Every row gives one point. A path goes straight from each point to the next, and from the last back to the first. The post is the endless flat space through its rows: a point in 2 columns, a line in 3, a plane in 4, and so on, so that a path can go around it. How many times does the path go around the post? Going back the other way cancels.
In the rows, zero is written as 128.

Post (2 x 3)
[[131 118 136]
 [155 115  63]]
Path (15 x 3)
[[131 115  78]
 [154  85  38]
 [141  97  98]
 [158  84 120]
 [168 111 107]
 [192 159 108]
 [128 139  96]
 [102 126  89]
 [109  95 102]
 [149  84  80]
 [165 108 141]
 [185 102  78]
 [166 122 129]
 [128 142 152]
 [126 130  73]]
Times around: 2

Post (5 x 6)
[[ 86 159  81 157  99 157]
 [109 116 161 114 157  78]
 [116 119  98  91 138 106]
 [130 105 178 103 232 103]
 [129  88 171  60 145 129]]
Path (28 x 6)
[[117 151 102  77 184  89]
 [ 97 101 109  34 133 133]
 [ 81  84 113  94 149 140]
 [110 116 134 155 190  97]
 [150 116 128 141 219 101]
 [128 140 137 133 129 138]
 [135 107 154  48 165 122]
 [102 124 183 108 171  95]
 [141 143 147  38  81 118]
 [152 106 159  89 161 103]
 [152  93 115 124 209 130]
 [ 96  76 143 121 116 160]
 [104 113  94  71 124 103]
 [ 87 143 135  78 147 153]
 [141 118 137  53 178  99]
 [162 147 116 105 130 136]
 [132 103 156 119 129 147]
 [116  84 134  91 137 127]
 [ 45 131 141 145 144 125]
 [ 94 131 158  51 133 144]
 [122 131 145  68 131 169]
 [142 138 107 118 143  95]
 [153  93 137 122 176 137]
 [117  77 160  93 132 135]
 [ 71  91 139  81 117  99]
 [ 76 126 156 104 154 106]
 [107 174 131 101 160 157]
 [161 139 157  70 148 110]]
Times around: 2

Post (8 x 9)
[[154  96 178 249  97 122 151 150 105]
 [147 116 126 159 130 107 101 129  88]
 [193 160 114  50 138 153  96 180 126]
 [147 129 149  70  67 124  90 120  94]
 [137  63 139 143 109 153 126 132  60]
 [153 208  92  93 153 118 155 141 151]
 [185  78 130 125  70 150  82  88  87]
 [162 138 177 103 144 151  94 130 140]]
Path (19 x 9)
[[174 141  60 105 122 147 107 127  82]
 [176 166 157 119 132 136  69 116  88]
 [194 121 159 112 121 128 121  98 117]
 [148 132 163 104 125  78  92 119 134]
 [164 107 106 149 128 129 108 130 158]
 [172 162 103  92 127 165 103 113 147]
 [150 205 143 193 143 104  79 137 101]
 [150 174 102 108 142 111 150 150 101]
 [139 135 189 130 149  91 139  85 114]
 [159 110  74 185 172  66 125 165 114]
 [164 110  97 139  89 139 116 122 114]
 [121 138 127 128 122 155 116 142  92]
 [147 136 113  80 115 157 114 143  77]
 [209 169  85 127  84 179 105 145 126]
 [181 166 117 111 125 122  94 131 110]
 [165  99 165 146 176 112 107 102  76]
 [160 129 126 103 121 101 125  93 134]
 [123  93 122 101  87 126 128 104 137]
 [154 124  98 177 145 151 133 143 142]]
Times around: 3

Post (11 x 12)
[[113 111 123 174 106 131 102 150  47 117 170 215]
 [108 116  55 123 136 149  79 116  82  77 163 168]
 [168 139 167 114 147  99 166 179 141 122  82 125]
 [ 93 109 150 128 155 189 109 135 157 144 154  73]
 [136  91  66 150  68 116 150 144 150 120 164 157]
 [184 115 114 125 153  45 154 146 142 168 136  85]
 [ 99  79 157  99 100 153  46 104 161 127 118  89]
 [143 102  28 166 103 169  93 134  69 156 124 212]
 [111  88  64 180 118 137  83 206  67  96 154 145]
 [151 100 143 183 155  86 145 109 174 112 104 101]
 [126 105 203 113 110 167 138  90 126 113 103  22]]
Path (29 x 12)
[[151  85 111 122 155 155  93 134 158  93 146 124]
 [134 104  97 156 137 167 111 189 181 134 148  54]
 [146 170 119 182 124 119 148 164 122 150 157 164]
 [ 90 146 147 201 104  82 131 172 136 124 127 167]
 [114 106  99 127 183  94 106 170 105 148 108 131]
 [124  59 136 141 102 140 141 185 107 143 127 118]
 [158  73 140 180 171 135 100 187 120 116 100  98]
 [195 108 126 152 126 130 123 161 164 167  96 137]
 [184 132 145 134 133  72 127 177 151 104  56 145]
 [153 113 135 196 106 101  92 161 119 161 105  96]
 [147 120  90 121 146 176  88 136 178 106 108  72]
 [150  88 107 159 144 139 118 175 110 107 184 112]
 [139 101 130 163 138 133 139 139 107 127 137 198]
 [124 130 106  76 171 135  87 150 104 143 103 184]
 [ 97 136  90  98 147 175 113  94 134 114 131 160]
 [144 124  85 113  56  85 122 134  93 160 159  77]
 [156 136  88 110 127 146 103 150  88 116 117 146]
 [158 101 138 151 175 182 125 130 136 129 181 115]
 [173  80 156 165 136 135 167 131 106 128 133 111]
 [ 94  72 103 129  75 175 173 144 133 125 166 131]
 [108 111 119 159 107 119 184 154 137 130 145  97]
 [ 98 152  94 143 195 179  96  78  93 130 163 102]
 [170 122  93 177 142  91  63 132 151 141 127 105]
 [163 109  74 133 120 148  93 114 119 102 182 121]
 [176  95 135 137 130 151 175 134 124 112 161 135]
 [109  61 106 104 123 158  72 166 134 174 116  90]
 [ 96  84  83 126  99 121 149 138 109 111 135 129]
 [ 71  72 110 135 103 140  94 158 140  77  93 141]
 [126  48 133 152 119 150 162 120 155 146 115 163]]
Times around: 1

Post (17 x 18)
[[128  97 176 178 158  93 108 200 173 116 134 110 106  92 101 118 195 164]
 [142 100 111 166 109 125  89 164 191  64 131  59 155 111  96 166 128 159]
 [142 126 141 187 147 152  97 151  96  86 145 145  76 164 143 192 130 153]
 [143 117 187 184 121 123 137 144 153  90  76 124 161 127 122 139 176 106]
 [138 103 186 119 172 114 172 144 191  78 140 181 117 136 104  70 152 123]
 [136 143 136  80 132  91 148 134 121  90  92 220 130  69  73  87 139  46]
 [138 105 157 174 119 120 136 168 146  94 144 134 153  79 161 142 144 182]
 [128 112 112 110 171 125 130 126  32 110 165  71 133 140 121 174 109 131]
 [134 145 194 126  99 118 118 178 177 149 126 194 154 125  91  87 147 104]
 [127 130 128 125 106 142 146 144 151  97 108 119  91 123 118  97 180 149]
 [136 107 170 163 140 106 153 134 102 147 169 118  49 134 181 164 117  87]
 [141 148 145  91 194 145  86  36  58 136 141  80 108  70 132 141  85 107]
 [170 113 123 119 177 188 112 133  49 114 145  95 111  91 136 144 101  83]
 [128 137 157  48 179 118 138 139 135 149  85 196 122 106 158 114 127  69]
 [169 124  78 157 191 139 117  94  80 171 142  89 106 120 141 154 105 133]
 [144 133 152  64 171 159 158  88  92 148  82 144 112  65  48 142  71  88]
 [126  58 123 146 156 157 119  86  72 153 179 145  98 125 153 205 152  96]]
Path (14 x 18)
[[144 118 148  82 140 128 114 125 162 174  98 124 112 123 128 155 136 128]
 [166  84 142  96 138 175  98  92  93 104 148  99  97 137 173 145 146 125]
 [147 139 155  98 144 132 101 113 114 131 105  53 130 131 135 132 172  80]
 [115 136 175 103 127 144 142 151  96  86 169 114  72 157 111 129 160 111]
 [102 103 148 150 210 145 155 160  42 145 165 149 129  96 118 104 176 125]
 [131 120 121 133 134 144 114  98 101  80  79 176 148 133 112 139 134  29]
 [137  92 133 150 158 160 111 139  93 139 141 148 116 173 173 184 135 131]
 [148 152 188 116 131 134 139 125  79  48 110 125  64 149 130 112 155 151]
 [130 100 193 152 152 101 128 122 137  94 124  94 100 116 102 185 160  94]
 [140 137 220 146 194 102 152 104 153 102 134 159 109 138 216 110 161 124]
 [124 119 185 150 136 162 125 176 120  83 128  72 148 111 139 116 180 142]
 [109 138 175 150 149 106 116 181 109 138 105 140 185 149 173 123 144 108]
 [129 121 168 147 133 150 148 152 104 111  54 151 111  99 138 110 177 125]
 [153 113 181 113 126 118 132 152 112  83 101 123 108 172 122 107 177  81]]
Times around: 2

Post (17 x 18)
[[ 93 154 106 123 123  88 106 145 132 159 117  96 144 175 128 120 156  81]
 [135 148 155 122 164 103  79 139 134  56 133 153 131 134 103 163 118 117]
 [162  96 110 169 157 115 129  90 105 126 199 113 147 159 142  85  54 146]
 [123 123  98 151 155 158  93  97  92 141 151 141 179 138  91 100 100 126]
 [149  87 163 144  98 140 165 128  72 166 130 142 193 162  26 133 149  92]
 [108 139 139 133  97 153 123  99 126 197 166 157  96 165 112  83 102 190]
 [111 139 116 129 153 156  85 145  48 132 123  71 156 116 153 148 124 155]
 [106 151 122  97  34 179 145 136 117 141 148 100 165 141 128 138 118 150]
 [158 154  87  94 139 140 123  54  91 195 155 122 148 141 108 188 107 171]
 [ 65 143 159 136  93 121 137  91  83  92 137 156 150 182 150 104 182 138]
 [134 140 172  97 162 153 139 134 109 138  78 128 117  40 139 149 117 117]
 [170 162 189 124 126 108 121 134 167 113 109 192 152 153 114  80 137 148]
 [146 194 118 126 149 169 169 110 135  67 107 124 127 147 138 145 167 192]
 [ 70  87 108 129 142  80 157 100  68  83 149 148 174 156  80 149 120 153]
 [134 116 125 177 110 150  95 139 137 186 139 185 153 143 127 137  45 107]
 [125 107 171 161 129 129 108 124 132 136 139  73 189  98  74 128 176 125]
 [144 153 157 161  89 155 162 108 128 112  81  68  98  76 122 112  47 159]]
Path (27 x 18)
[[144 156 118 127 142 161 107  39  74 151 166 181  81 170 158  68  86 136]
 [ 84 174 111 126 113 168  46 137  66 116 170 141 130 142 122 128 123 207]
 [ 64 134 140 100 121 112 204  92 101 152 114 117 142  83 166 134 121 177]
 [ 33 114 118 157 120 155 102  90 105 131 139 100 164 162  88 125 141 118]
 [119 121 116 111 117  89 118  92 153  84 151 115 153 163 131 112 127 121]
 [151 151 112 153  99 134 105 142  87 151 123 167 142 158  89 150 135 148]
 [144 216  94 126 160 125  98  92 128 105 142 141 120 125 140 168 110 124]
 [ 83 177 162 115 120 101 122 113 169 106  99 150 162 159  83 129 132 136]
 [118 124 103 107 157 158  58 149  99 161 115 127 199 149 116 152  90 129]
 [124  96 162 136 120  87 109  93  60 164 116 166 191 167  95 121 173 145]
 [207 125 110 193 101 106 149  73 134 205 136 114 162 111 104 142 102 144]
 [ 60 168 111 173  95 129 165 130 131 119 135 127 187 139 101 105 120 159]
 [ 90 148 129 131 157 172 174  92 107 166  88  96 100 101 113 103 129 151]
 [151 140 116 111 109 150 161 136 141 141  51 103 181 128 115  95 124  85]
 [122  75 133 123  79 118  85 233  98 114 160 128 140 160  30  96 120 183]
 [129 114  99 157  96  80 134 134  82  88 136 193 183 166 121 151 123 102]
 [150  93 150  95  84 125 148 104  93 126 106 123 120 115 137 133 100 124]
 [111 175 113  64 131 130  96 118 138 139 138 129 138 191  96 143 128 195]
 [154 170 119 100 169 183 113 175  97 122 128 180 153 152  56 158  38 173]
 [120 101 106 128 171 121 166  94  64 206 182 154 191 106 111 160 102 116]
 [ 68 172 156 128 110 146 111  84 120 146 154  73 139 118 199 127 127 157]
 [111 141  96 134 136 142  95 124 156 216  70 122 131 153  88 134 126 177]
 [109 116 103 127 151  99 103  97  79 168 109 107  75 155  78 148 128 116]
 [ 98 150  95 125 149 118  79  97  53 128 149 147 186 133  84 187 184 141]
 [124 137 181 148 141  62 107 141 130 150 149 118 181 163 143  91 174  97]
 [135 165 136 108 126 179 110 123 103 169 104 146 184 153  64 182 112 110]
 [ 66  76 157 152 123 120 120 100  88  97 112  97 168 142 132 131 147 154]]
Times around: 4

Post (17 x 18)
[[ 90 113 104 176 161 151 103 107 113 111 110 136 174 134 102 159 149 128]
 [115  90 167 100 116  92 103 196 194 150 137  89 103 145  73 167 222 117]
 [120 160 154 137 107 184 140 125 173 122 146  98 158 174 173 127 108 172]
 [155 135  84 145 134 135 135 138 119 118 159 121  94 114 111  34 109 116]
 [111  57 165 130 111 107  76 129 170 153 121 106 145 142  84  73 149 148]
 [144 103 168  74 125  62 159  90 132 152 153 132 128 194 144 106 121 124]
 [ 96  89  97 134  74 154 148 147 161 180  45  94 158 110 123 119 122 118]
 [135 129 152 172 211 137 188 163 145 133 123 126 151  95 161 162  91 163]
 [175 147 170  87 136 234 139 188  81 108  89  62 179  99 115 111 117 174]
 [151 111 130 130 136 159 113 124 134 129 140 145 121 183 158 135 158 165]
 [141  87 154 166 109 116 129  60 118 174 109 118 136 137 146 100  93 114]
 [173 122 150 112 128 102 146  78 102 140 149 104 139 114 110 147 114 199]
 [107 177 138 188  68 103 147 164 105 102 136 118 102 105 108  52 135 144]
 [124 149 112 144 125  65  48 170 144 146 112 120  99 131 142  95 114 133]
 [140 163 119 106 141 181 112 124 112  65  85 105 105 138 133 120 132 143]
 [133 109 129 106 118 135 133  84 135  71 118 115 143 174 167 160 185 116]
 [150 116 156 105 177 159 226  54  79 156 135 115 158 120 147  94 149 157]]
Path (24 x 18)
[[119 165 131 132  95 135  94 125 115 108 106  81 119 157 178 137 166 128]
 [ 90  93 164 167 130 141 146  93 118  63 125 109 153 132 121  97 171  90]
 [141 135 128 124 109 129  82 152 169 112 187 148 136 137  70 128 111 157]
 [150 130 128 108 139  73 147 142 149 116 165 134 115 157 113  91 131 158]
 [100 116 141 140 168 117 169  98 129 155  64  71 163 133 163  83 127 122]
 [ 84 113 146 131 123 171 166 104 119  60 101  98 109 143 152 115 129  72]
 [128 174 157 156 127 131  94 118 111  76  87 109 124  71 204 107  99 177]
 [112  91 170 192 171 165 114 127 176 106 131 155 170 176 111 169 108 138]
 [176 114 188 145 104 115 116 161 116 158  40  76 119 102 178 165 136 120]
 [135 111 172 144  93 144 110 105  88 141 125 106 139 179 143 111 116 154]
 [ 69 149 141 130 137 209 155 141 165 141 123 113 107 132 128  92 153  98]
 [140  57 142 139  93 148 122 145 201 194 102 116 168 102 144  51 145 125]
 [130 166 167 129 122 121 112 150 136 151 129 148 132 168 140  98 143 131]
 [117  87 138 143 113 163 110 120 143 119 162 131 166 105  76 118  97 137]
 [144 138 195 145 188 138 207 138  75 180 157 133 160 135 173  42  66 159]
 [157 110  71 165  70  90 155 166 134 173 160 126 123 148 153 103  89 147]
 [137  69 167 191  80 167  93  99 147 195 113 134 180 160 103  82  68 181]
 [175  79 179 167 111 113 128 102 160 176 106 110  82  54 118  93 175 133]
 [113 158 157  62 117 142 169 102 139 164 123  88 104 139 168  99  82 135]
 [102 120 156 162 185 138  98 161  73 157 178  93 207 146 130 131 166 112]
 [178  74 141 116 141 186 134 134 173 146  32  62 153 115 144 211 110 188]
 [131 141  97 107 159  80 128 119 122 117 114 135 162  99  85 102 105 158]
 [153  73 163 141  90  89  94 124 140 106 150 121  97 119 147 154 134  60]
 [ 78  90  95 119 123 154 134 204 161 165  94  90 113 116 108 145 157 170]]
Times around: 0

Post (17 x 18)
[[105 174 119 176 113 150 119 118 128 153  45 169 134 114 163 106 114 102]
 [118 134  87  93 112 131 126 164  68  81 103  94 152 106 143 143  87 130]
 [111 142 168 116 115  80 108 121 148 181 204 126 117 130 174 117 141 119]
 [ 97 160 104 100 131  64 106 139 173 141 153  94  93 151 140  97 136 157]
 [119 124 115 159 101 171 145 127 139 114  73 162  97  75 145  87  75 122]
 [135 169 112  83 124 157 139 107 124 126 108  65 110 140 131 159  91 124]
 [151 134 148 203 104 129 107 119 150 111  31 150 154  94 135 131  78 108]
 [141 143 123 152 117 122 108 105 153 128  41 212 122  89 139 118  73 145]
 [ 91 154 114 115 198 160 140 146  94 102 107  89 114 136 135 135 102 137]
 [ 92 144 115 156 122 126 124  69 142  89  75 175 117  97 128 120  88  82]
 [ 95 141 142 108 106 108  68 112 173 149 179 125  94 177 195 112 131 137]
 [ 99 118 110  64 169 155 140 155 138 126 116  96 138 147 118 117  79 113]
 [148 164 141 106 121  99  88 150 153 129 170 118  88 181 148 109 158  96]
 [ 76 167 150  96 111 100 139 167 179 137 158 121  65 190 170 161 143 126]
 [135 164 168 142 109 115 144  96 127 115  74 158 150 133 154  74  84 143]
 [116 171  97  98 158 170 170 129 164  99 142 104 147 104 142 126 119 133]
 [ 93 126 168  96 116 123 109 120 147 152 123 127 109 158 128 136 186 140]]
Path (26 x 18)
[[ 49  74 166  84 134 176  94 118 150 162 167 145 127 152 127 120 100 133]
 [128 115 153  80 131 199 111 165 160 144 142 108 137 126 128 126  90 103]
 [131 132 177 115 163 129 134 116 186 163 143 153  78  94 134  82 123 160]
 [138 163 160 154 179  79 102 121 153 114  79 108 159 138 141 119 177 108]
 [164 207 132 197 117 133 167 141 120 146  81  93 148 106 181 137  83 106]
 [ 78 133 154  96 137 123 168 165 104  86 119 156 135 166 146 136 117 121]
 [162 187 135 116 109  76 115 139 190  92 174 110 145 162 118 129 111 109]
 [129 212 168 162 144 113 137 102 165 134  89 197 145 118 156  43  96 137]
 [159 152 161 108  57 156 106  92 199 102 125 109 161 107 189  94  80 103]
 [130 148 147 105  94 112 140  97 149  95  87 106 140 119 163 177  94 132]
 [104 155 175 154 147  61  98 145  84 134 107 169  89 190 189 104 127 149]
 [120 151 125 118 130 149 135 130 137 182 120 151 156 154 181  88 130 134]
 [153 173  79 165  52 159 110 128 138 135  81 170 169  99 184  85 134 105]
 [ 52 107 121 110 124 165 183 132 126 103 129 139 104  85 116 113 124 139]
 [113 161 101  96  95 205 152 124 194 161  53 140 152  61 119 140  65 147]
 [127 136 167   7  70 146 101 182 142 134 145 110  82 211 178 133 123 133]
 [ 59 166 143  93 168 160 207 163 154 102 132  94 101 128 151 160 142 129]
 [158 112 175 149 104  98 144 139 142  84 105 114 156 159 151 167 117  62]
 [152 154  73 107 152  96 143 172 165 136 152 154 120 140 150 112  95  75]
 [140 148 138 137 103 114 124 155  86 155  57 101 126 114 185 101 113 142]
 [ 86 108 128  93  99  66  90  53 132 134 109 155  82  80 134 119  76  94]
 [111 140  88  66 106 182 126 168 124 141  99 188  45 147 182 103 106 124]
 [101 180 107 111 177  74 140  74 158 100 125 120  82 150 131  49 122 127]
 [ 75 158 138 106 151 124  93 134 148 122 103  92 110 172 165 135 104  64]
 [ 91 148 157 115 141 167 123  94  65 142 101 103 114 114 143  98  95 142]
 [103 165 148 100  61 191 156 112 192 130 127 167 134 132 127 107 161 136]]
Times around: 2

Post (17 x 18)
[[174 126 141 126 100 126 116 140 108 128 158 125 116 150 143 161 111 110]
 [110 121 117 150 106 123 145 105 141 103 137 133  81 119 121  96 110  78]
 [168 128 125 123 142 143 131 145 131 124 154 121 173 148 130 135 134 123]
 [ 92 141 144 106 144 150 124 119 100 117 117  95 155 114 156 102 120 134]
 [161 170 146 116 116 128 116 108 151 126 102 168 147 148 153 108 100 163]
 [101 100 137 107 103 152 131 117 153 122 145 145  77  86 112 129 116 168]
 [127 133 108 120 115 130 144 158 111 137 113  97 175 114 127 139 134 128]
 [131 126 128 145 169 126 159 140  99 118 114 137  98 162  77 112 114  99]
 [ 83 127 129 106 123 106 161  88 110 172 129  99 118 138  93 167 144 110]
 [154 159 156 161 122 135 118 131 143 146 128 157 147 122 145 155 114 152]
 [138  97 134  84 125 172 172  89 129 106 115 123 124 148  98 173 135 150]
 [134 141 161 128 111 118 113 120 126 117 134 109 140 118 155  81 150 140]
 [129 136 131 118 118 131 123 155 165 134 139 136 141  94 156 132 167 132]
 [117 163 143 107 104 130 152  91 109 152 131 136 174  90 135 118 109 121]
 [157 161 100 120 136 125 122 121 107 163 102 122 113 132 148 118 115 128]
 [121  99 110 125 111 138 113 132 148 174 120 138 136 109 151 137 156 112]
 [ 99 127 158 155 160  75 109 114 123 116 137 141 157  99  84 122 140 109]]
Path (24 x 18)
[[139 138 141 156  97 167 128 179 123 135 132 185 166  49 123 136 111 166]
 [137 187 114 190 146 112 121 149 113 160 145 111 110 142 163 112 141 146]
 [152 127 139 141 107 138 156 155 140 130 145 125 141  88 131 141 146 139]
 [136 135 150 119 179 131 133 151 137 165 155 107 150 140 108 115 148 119]
 [103 115 152 103 113 109 110 103 112  94 129  88 104 143 135  98 157  90]
 [156 154 120 126 159 138 131 131  81 116 146 140 154 140 145 110 122  98]
 [111 125 198 128 127 114 150 150 110 109 169 158 143 130 120 101 137 105]
 [179 179 113 124  84  88 153 180 140 143 113 131  96 155 137  80  84 116]
 [148 113 147 134  94 141 120 149 131  87 142 101 166 112 143  99 130  94]
 [ 95 123 154 140 155 151 116 152 162  97 161 130 118  75  96 114 137 133]
 [127 115 106 110  84 117 131 157 160 154 136 133 176  90 142 114 123  95]
 [113 115 113  98 107 147 156 118 133 118 118 129 135  98 149 145 111 162]
 [102  87 152 113 113  93 150  57 134 141 114 149 140 137  72 180 140 203]
 [167 107 150 138 117 156 140 120 161 101 137 146 136 165 164 143  93 122]
 [121 129 115 162  68 111 141 137 178 155  92 115  95  98 136 169 170 124]
 [144 156 139  90  96 195 121  96 157 103 122 143 136 102 186 130 126 138]
 [ 64  82 144  73 131 147 154   7 111 135 102 115 107 153 100 164 136 181]
 [164 123 129 132 119  82 140 103  92 142 142 111  61 147  81 143 102 151]
 [147 143 119  97 124 121 133 114 125 135  83 107 106 172 129 156 114 144]
 [198 168 108 119 113 159 117 152 154 142 145 132 114 125 136 118 116 135]
 [118 137 113 151 127 127 126 169 106 168 101 139 135 121 124 142 121 124]
 [108  77 151 136 120 137 130  83 124 101 129 141 118 161 136 154 134 127]
 [144 172 144 143 136 147 129 102 181 112 124 179 141 100 181  77  93 141]
 [ 79 165 109 125 140  86  83 159 184 162 106  57  78 112 165 112 200 122]]
Times around: 4
